Each row of a before or after table is a point. One or more steps were done to the points. Then noise was added and the rows were shuffled. The steps act on columns, c1 being the first. What was done? A step turns or swaps two columns, mirrors them in a line or flattens them onto one, adds a multiple of one to another, or multiplies or shifts one. Angles are multiples of 10 degrees, from the lower column toward the higher: turns from -170 to 170, lines from 10 to 170 but not 90. Use the fewest steps. Two steps may share a column if one is a turn and the other turns, adds or multiplies; they go together, in the order done. Otherwise the lowest column goes first.
In the rows, zero is written as 128.

Before, 14 rows:
[[133 146]
 [117 159]
 [177 134]
 [117 104]
 [107  88]
 [113  89]
 [144  86]
 [109 150]
 [180  98]
 [147  90]
 [137 131]
 [126 130]
 [162 137]
 [147  87]]
After:
[[101  92]
 [148 136]
 [137 120]
 [158  89]
 [ 96  88]
 [ 87 129]
 [130  69]
 [157 105]
 [ 86 128]
 [128 130]
 [152 150]
 [138 152]
 [102  88]
 [ 98 125]]
Steps: turn c1 and c2 by -60 degrees

Before (9 x 3):
[[ 38  86 117]
 [137 161 124]
 [159 151 154]
 [ 69 125 160]
 [166 124 137]
 [133 118 137]
 [165  74 122]
 [103  79  77]
 [167 155 117]]
After (9 x 3):
[[ 90 127 121]
 [142 129 140]
 [128 128 135]
 [140 126 132]
 [132 129 117]
 [117 139  88]
 [142 129 155]
 [145 133 114]
 [107 120 159]]
Steps: multiply c1 by 0.4; flatten c2 and c3 onto the line at 100 degrees

Before:
[[134 129 138 141  92 134]
 [130 142 174 165 168 140]
 [114 120 164 137 156 122]
 [159 119 137 124  93 150]
 [105 113 142 149 144 136]
 [198  86  79 130  72 121]
 [127  96 193 141 161 121]
 [139 147 155 113 140 112]
 [138 147 115 123 115 162]
 [128 103 150 128 149 155]]
After, 10 rows:
[[113 146 147 169 124 119]
 [104 126 151 143 118 133]
 [150  79 119 112 131 163]
 [137  65 127 114 162 151]
 [150 153 123 161 138 110]
 [107  74 137 161 124 155]
 [129  58 112  58 142 119]
 [100 124 161 194 140 122]
 [133 115 142 108 159 135]
 [141 114 176 180 119 140]]
Steps: turn c1 and c2 by -60 degrees; add -1.5 times c6 to c2; turn c3 and c4 by -70 degrees; turn c4 and c5 by -140 degrees

Before:
[[158  97 143 142 131 112  76 111 124]
 [162 107 127 118 149 160 126 132 127]
 [171 102 132 186 149 130 114  96 126]
 [153 130 111 176 145 124  88 136 126]
 [ 79 103 137 115 133 174 154 149 157]
 [107  84 115 107 172 143 166 158 132]
 [128 166  88 136 105  98 126 118  64]
 [120 172  82 133  91  89 163 144 123]
 [144 105  90 152 101 126  95 117 118]
 [153 137  97 142 160 121 108  81 127]]
After:
[[113 139 108 122 165 151 107  40 141]
 [157 160  72  99 102 151 163 104 131]
 [131 128 132 161 175 126 113  56 182]
 [125 113 153 142 169 145 125  92 117]
 [ 78  93 136 154 132 145 167 119 111]
 [126 141 116 138 159 142  88  96 174]
 [141 114 123 160 156 106  74  69 143]
 [147 201  83 140 116 147 127  79 114]
 [ 96  89 173 124  88 144 155 108 126]
 [158 126 108 156 127 159  96  77 148]]
Steps: turn c1 and c5 by 60 degrees; turn c4 and c9 by 70 degrees; turn c2 and c4 by -50 degrees; turn c3 and c6 by -60 degrees; shift c8 by -40

Before (9 x 11):
[[123 139 111 109 159 108 112 145  96 161 108]
 [119 151 115  96 159 160 146 100 116 138 165]
 [154 109 110 107  96  50 122  88 147 154 165]
 [161 120 157 130  98 121 150 119 156 177 167]
 [165 136 175 169 148 118 105 121 108 120 126]
 [186 125 109 128 150 139  65 163  76 204 136]
 [111 159 110 127 138 151 114 139 170 147 130]
 [ 69 117 155 163 135 123  71 164 126 143 133]
 [109 127 115 141 122 126  97 179 137  92 106]]
After (9 x 11):
[[123 128 119 109 111 159 135 174 157  94 130]
 [135 133 158  96 173 153 121 113 120 120  98]
 [147 125 115 129 189 189 150 133 131 200 125]
 [100 142 118 135 143 150 113 127 127 161 144]
 [173 120 145 140 135 109 117 137 131 177 111]
 [166 106 115 160 123 152  50 105 116 157 126]
 [ 81 122 148 104  88 186 134 150 140 142 110]
 [ 99 154 129 162 139 106 156 100 115 132 136]
 [106 159 116 128 127 141 162 156 146 144 126]]
Steps: turn c1 and c5 by 50 degrees; multiply c3 by 0.7; multiply c11 by 0.4; turn c4 and c11 by -140 degrees; turn c6 and c7 by 100 degrees; flatten c8 and c9 onto the line at 30 degrees

Before (9 x 14):
[[ 99 140  98  95 144 145 131  96  92 160 149 129 122 155]
 [ 96  89 141  85 109 131 113 162 162 104 127  67 116 120]
 [127 149 136 132 140 132 110  93 116 114 135 133  88 136]
 [137 160 173  68  85  93 146 140 119 109 139 104  88 167]
 [157 125 124  77 157 131 104 123 137  94 166 104  83 103]
 [ 91 130 153 104 132  74  89  76  97 141  99 118 164 149]
 [124 140 152 132 155  74 169 124 135 153 108 135 118 165]
 [121 164 146 106 144 149 132 135  98 132  82 136 140 123]
 [106 100 105 131 130 143  98 137 174 124 108 148 146 120]]
After, 9 rows:
[[ 91 139  98 107  74 128  92  77  96 204 103 152 161 150]
 [ 97 103 153 117 145 142 134  99  90 220 152 172 125 150]
 [108 158 160 149 144 133  97 133 174 184 107 143 145 121]
 [ 98 177 136  58 134 110 113 161 158 159 126 134 117 114]
 [137 101  68  82  96  88 145 138 121 174 138 190  88 167]
 [158 134 133  80 131 151 109 119 140 154 167 181  86 107]
 [122  88  98 124 151 145 129 134  97 190  84 166 138 118]
 [132 105 110 131 133 139 105  97 112 169 139 134  85 135]
 [121 120 105 141  75 159 166 120 130 214 109 127 117 160]]
Steps: multiply c2 by 1.3; turn c2 and c3 by -160 degrees; turn c4 and c12 by -60 degrees; multiply c12 by 1.6; swap c5 and c6; shift c10 by 60

Before (8 x 18):
[[111  98 160 111 121 140 131 160 111 105 139 104 126 153 158 152 181 140]
 [146 132 168 117  75  98  93 108 105 134  84  89 161  92 134 106 162  85]
 [137  87 132 123  92 163 168 117 145  74 122 138 127 119 134 132 112 136]
 [141 129 133 169  99 138 102 154 126 141 157 135 144 111 138 133 182 104]
 [ 97  64 122 135 151 146  80 110 146 129 156 109 174 151 116 122 116 146]
 [ 69 128  95 154 147 144 158 129 132 118 169 156 111 116 109 112 140 135]
 [ 91 144 133 116 120  81 152 159  84  79 132 166 151 167 121 122 123 108]
 [ 73 145 155 148 105 135 103 138 157 144 151 159 172 171 122 125 152  74]]
After (8 x 18):
[[147 120 134 119  96 109 172 170 118  74 128 135 123 114 135 122 112 139]
 [114 162 121 113 115 140 131 150 163 105 162 156 128 149 160 117 183 139]
 [ 79 137 109 144  89  93 102 108  86 145 158 121 175 167 118 117 154  71]
 [101 156 123 112 110 132 150 105 170  76 127  60 151 166 124 156 126 109]
 [ 64 128  78 160 123 109 159 124  99 120 103 118 111 115 111 129 140 138]
 [ 90 121 102 135 138 123  76 194 106 128 125 167 172 148 120 126 120 148]
 [166 107 177 115  87 168  88 127 147 133 158 144 161 102 137 158 163  81]
 [153 152 101 167 103 112 102 121 104 143 137 134 145 109 136 116 177 107]]
Steps: turn c1 and c5 by 20 degrees; turn c2 and c8 by -100 degrees; turn c3 and c11 by 80 degrees; add 0.7 times c4 to c9; turn c9 and c16 by -160 degrees; add -0.3 times c7 to c6; turn c6 and c12 by 130 degrees

Before:
[[128 115 106 152 144 139 144 136  97 144 139 155 120 102 100 129 128 114
  143 140  96 149 114 141]
 [146 152 126 100 125 148 107 137 143 138 115 113 153 138 123  91 129 113
  132 122 114 109 149 136]
 [127  94 123 139 145 137 148 142 116 134 122 155  89  98 128 117 119 100
  126 123 133 142 120 129]
 [106 118 136 157 144 130 141 127 100 155 153 145 105 130 141 131 110  88
  145 133 128 124 113 132]
 [159 148  98  99 113 132 101 143 143 139 138 130 138 142 134  99 125 120
  129 142 122 149 190 129]
 [ 82 145 116 147 111  94  87  75 149 110 134 118  98 148 115  95 181 142
  143 113 155 128 159 136]
 [137 160 115 114 143 102 117 159 129 147 124 122 160 130 112 118 132 132
  141 115 140 119 165 129]
 [162 142 118 116 120  88 109 128 144 126 131 115 139 164 114 125 148 121
  144 121 120 103 151 122]
 [119 112 126 162 152 132 156 121 126 139 144 140 110  98 108 130 125 108
  131 170 148 157 101 137]
 [130 119 125 163 142 132 143 128 122 173 128 134 104 107 131 140 136 114
  138 119 140 163  94 158]]
After:
[[135 118 127  92 143 126 174 122 120 147 132 135 103 107 128 135 100 139
  140 121 140 163 159 155]
 [138 161 118 141 142 131 146 160 131 119 114 121 157 131 135 142 155 120
  139 115 141 120  74 132]
 [125 116 129  93 152 129 139 122 128 153 106 142 110  99 121 124 107 149
  130 171 145 158 167 139]
 [ 79 145 117 111 110 128 110 108 148  85 114 120  97 146 127  66 116 129
  145 112 157 129   5 138]
 [131 111 109 103 141 128 144 135  98 144 101 157 118 105 123 133 116 141
  141 141  98 149 148 141]
 [161 146  97 160 115 127 137 154 144  99 127 132 140 143 116 118 178 126
  130 141 123 146  52 126]
 [163 144 120 140 120 127 126 131 142 112 117 117 140 164 130 128 133 122
  145 124 118 103  67 123]
 [146 151 125 158 128 126 137 158 144 107 125 112 152 138 142 107 147 134
  132 122 115 109  97 138]
 [134  94 124 119 148 127 132 148 117 150 133 156  88 100 133 128 128 156
  127 122 129 142 150 130]
 [121 119 135  99 144 132 155 124  98 139 133 146 106 130 102 133 130 173
  146 133 127 123 174 133]]
Steps: mirror c1 and c18 in the line at 170 degrees; multiply c4 by -1; multiply c6 by 0; swap c7 and c10; turn c8 and c16 by 40 degrees; turn c11 and c15 by -110 degrees; turn c17 and c23 by -130 degrees; multiply c23 by 2

Before, 11 rows:
[[128 146 125 122 122 131 138 151 115 149 150 161 222 107 120 111 167  82
  117 141 155  99 131 110 105 116 122 118 111 130 145 201]
 [127 141  88 103 123 105 125 155  98 134 161 149 105 196 120 130 101 109
  125  93 143  94 117 114 143 102 119 101 125 239 142 108]
 [121 156 103 237 105 146 122 148 100 114  98 161 111 128 117  96 105 121
  126 143 116 103 113 111 120 134 118 109  94 143 131 130]
 [126 140 120  92 130 112 120 155 117 148 161 124  88 110 132 124 114 128
   81 146 161 145 115 125 129 138 122 146  84 117 126  95]
 [126 153 117 133 164 142 122  79 150  99 162 136  93 118 160 118 154 127
  139 131 158 168 139 128 148  89 112 117  87 145 173  93]
 [123 138 108 118 121 114 135 151 101 145 152  69 105 134 159 128 140 132
  112 123 121 110 124 104 143 142 109 112 116 139 145 102]
 [100 159 126  99 118 124 130 163  96  82 118 148 102 115 136 121 101 105
  119 146 135 103 115 122  98  61  50 104  92 117 124 141]
 [ 96 156  79 191 117  99 125  71 139 149 129 117 126 110 182 128  97  75
  138  59 137 140 126 148 157 141 126 150 153 160 142 102]
 [ 92  79 125  91 164 131 133 138  96 144 158 160 153 119 123 108 126 118
  120 144 158 109 122 103 121 113 122 117  95 132 127  92]
 [129 144 107 121 100 151 105 162 130 107 157 153 110 135 119 117 210 132
  123 122 161 128 109 104 100 126 104 112 107 138 126 118]
 [114 136  68  98  92 181  63 156 138 147  99  66  88 101 130  98 116 127
  120 104  57 139 133 132  78  62 122 110 150 123 174 104]]
After:
[[128 142 126 123 123 132 140 111 113 144 150 160 220 123 118 147 172  84
  122 139 153 101  78 110 105 116 136 117 108 114 147 181]
 [124 156 105  18 103 145 121 123  99 118  98 161 114 143 118 102 112 122
  128 145 115 101 138 111 118 130 133 110  92 107 136 138]
 [ 94  78 123 147 165 132 132 124  99 145 159 157 151 137 123 164 132 121
  118 144 158 109 159 100 121 111 128 115  93 120 132 105]
 [100 158 127 150 118 123 131  93  95  81 119 143 102 178 134 146 116 108
  117 144 138 102 129 121  98  62 192 105  93 115 125 149]
 [125 139  90 151 123 107 124 179  99 135 160 144 108  98 120 140  59 108
  124  94 145  95 148 114 141 103 149  99 125  25 141 122]
 [121 136 109 140 122 113 137 116 102 146 154  71 105 118 159 134 136 131
  108 127 121 107 147 105 139 143 151 112 115 108 144 111]
 [125 153 115 123 163 142 119 171 149  97 163 139  92 125 164 134 153 128
  142 134 155 166 142 130 147  89 146 119  86 145 174  94]
 [126 140 120 156 131 113 119 101 119 146 162 120  89 150 135 149 131 127
   81 144 158 144 158 124 134 139 122 147  85 120 126 111]
 [130 143 106 128  96 148 106 105 129 105 158 153 110  82 121 142 187 133
  122 122 160 128 148 101 100 128 170 113 104  98 124 132]
 [ 98 154  80  73 117  95 125 192 139 148 133 119 124 163 182  92 113  75
  136  56 140 141 144 148 152 142 119 152 152 144 145 107]
 [116 137  67 142  92 181  61 106 140 148 102  65  87 155 133 171 137 128
  121 109  57 136 137 128  77  63 122 109 149 115 175 107]]
Steps: turn c4 and c16 by -150 degrees; turn c8 and c30 by -140 degrees; turn c14 and c17 by -40 degrees; turn c14 and c27 by 160 degrees; mirror c23 and c32 in the line at 110 degrees

Before:
[[ 58 113  90 134 110 150 108 124 146 134  87 109 125  98  76 126 153 148
  121 148 163  93 149 154 149 180  96 118 156  93  99 131 156 143 165 142
   81 108 117 111 139 100  96 128 117 100 163 137 111 166 191 150 134 123
  177 130 163 128 121 148 152 143 106 132]
 [ 74 110  94 139 139 127  99 114 145 118 115 141 113 163 106 124  79 118
  128  87 133 115 111 129 130 175 137 120  79 154 177 130 118 158 124 121
  108 124 115 153 138 164 151  75 152 119 118  91 110 155 131 117 141 173
  155  90 116  93 122 107 111 154 119 171]
 [ 84  89 104 150 157 115 130 108 133 115 142 167 114 171 127 163 110 142
  137  78 121 119 112  87 129 163 109 124 100 144 159 118 119 133 163  93
  148 109 120 160 113 145 127  92 164  93 149 100 121 138 128 148 108 145
  145 109 128  97 143  91  91 141 145 155]
 [ 76 114 105 166 152 135  66  92 144 122 123 122 163 160 108 132 110 149
   83 118 124 126 113 141 152 172 109  77 113 123 160 109 112 159 167 100
  102 148 104 144 135 143 127 142 134 110 120 128 127 155 156 139 138 181
  137  74 123 123 129 111 109 178 119 168]
 [159 158 140 104  84 163 154 118  94 176 159  84 118 111 160 132 147 139
  184 177 113 121 119 133  58 108 144 152 180  90  99 169  97  90  84 178
  135 135 117  79 125  87 132 117  89 137 113 154 160 123 169 112 169 154
   98 139 143 156 132 127 137  93 143  98]
 [116  95 110 154 123 106 109 115 117  86 122 139  96 163 117  96  79 126
  124  89 102 137 118  95 105 127 134 122 103 158 148 127 125 131 127 129
  125  93 106 149  94 126 129 102 152 127 136 115  98 120 131 134 114 150
  134  97  95 125 151  86  75 135 177 164]
 [128 131 173 105 101 189 117 145 144 183 145 113 111 113 128 169 101 157
  122 140 121 115 132 153 106 117 134 138 159 117 136 138  97 118  84 168
  133 146 127  76 129 113 113 132 137 100 128 166 178 117 177 111 173 168
  123 102 136 189 151 142 148 151 123 106]
 [120  98 129 107 120 108 150 116  90 116 155 149 109 135 114 118 143 107
  154 122 104 144 101 103 105 130 166 152 118 160 112 127 121 129 121 148
  156 134 143 117  82  72 149  71 114 130 121 108 114 123 121  80 104  84
  108 138  88 100 144  70  76 104 157 161]
 [145 127 153  95 111 174 138 147 115 162 149  95 114 107 138 154 120 137
  163 141 114 120 146 126  97 135 186 127 150  78  72 141  96 113 102 164
  129 143 115  85 141 109 134 112  83 144 115 168 154  92 181 115 135 140
  119 130 150 156 138 160 134 144 139 108]]
After, 9 rows:
[[129 130 173 105 100 219 118  92 143 233 145 113 110 112 129 169 100 157
  124 141 121 115 132 152 106 115 134 139  77 118 137 138  97 117  83 169
  134 145 126 141 129 113 112 133 136 165 128 243 177 118 171 111 173 168
  122 102 136 190 151 141 148 150 122 106]
 [117  94 110 154 123 136 109 156 116 136 122 139  97 162 117  95  79 126
  124  89 101 136 118  95 106 128 135 122 151 158 149 128 125 131 127 129
  126  92 107 124  93 126 129 102 152 130 136  89  98 120 130 133 114 149
  134  98  95 127 152  85  76 135 178 164]
 [161 157 140 104  84 193 154  83  94 226 159  84 118 112 160 132 146 139
  185 176 112 122 117 132  58 107 145 153  90  90 100 170  96  89  84 178
  135 135 118 169 126  87 132 119  88 170 113 206 159 124 133 112 169 153
   98 139 143 157 131 127 136  94 141  98]
 [ 76 114 105 167 153 164  66 154 145 172 123 121 163 160 108 132 110 149
   83 117 124 126 113 141 153 173 108  77 153 124 160 110 111 159 167 100
  101 148 104 149 134 142 126 144 134 148 118 128 127 155 153 140 138 182
  137  74 124 122 129 111 109 178 119 168]
 [ 74 110  94 139 138 157  98 178 146 167 116 140 114 162 106 124  78 118
  128  86 134 116 110 128 131 174 137 120 151 153 176 130 118 157 125 121
  107 125 117 116 138 164 151  73 152 129 118  16 110 156 138 117 141 172
  156  91 116  93 122 108 111 154 120 171]
 [ 59 113  88 134 111 180 107 104 147 185  87 110 125  99  76 125 153 147
  121 147 163  93 150 154 148 182  95 117 118  93  99 130 156 144 165 142
   81 108 117 146 138 100  95 128 117 178 162 155 111 165 175 151 135 123
  177 131 163 128 121 148 152 144 106 132]
 [146 126 153  95 110 204 138 101 115 213 149  95 115 107 137 154 121 137
  163 141 115 121 145 125  97 136 186 127  83  79  72 141  97 112 102 164
  130 144 114 132 141 109 133 112  83 184 116 247 153  92 129 116 135 139
  119 130 150 157 136 160 133 144 139 108]
 [119  97 129 108 119 137 149 142  90 165 155 150 110 136 114 118 143 107
  153 122 104 144 101 104 105 130 166 151 121 161 112 127 121 129 121 149
  157 134 143 139  83  72 149  71 114 122 122  69 113 123 125  79 104  85
  108 137  89  99 144  69  76 104 157 161]
 [ 83  91 104 151 156 145 130 162 133 165 142 167 113 171 128 163 110 142
  138  77 121 119 112  86 130 163 107 124 163 143 159 117 119 133 163  93
  147 109 121 126 112 144 127  92 164 115 149  45 120 139 160 148 108 146
  145 109 128  97 143  91  92 141 146 155]]
Steps: shift c6 by 30; turn c8 and c29 by 110 degrees; turn c29 and c40 by -110 degrees; shift c10 by 50; turn c46 and c51 by -70 degrees; multiply c48 by 3
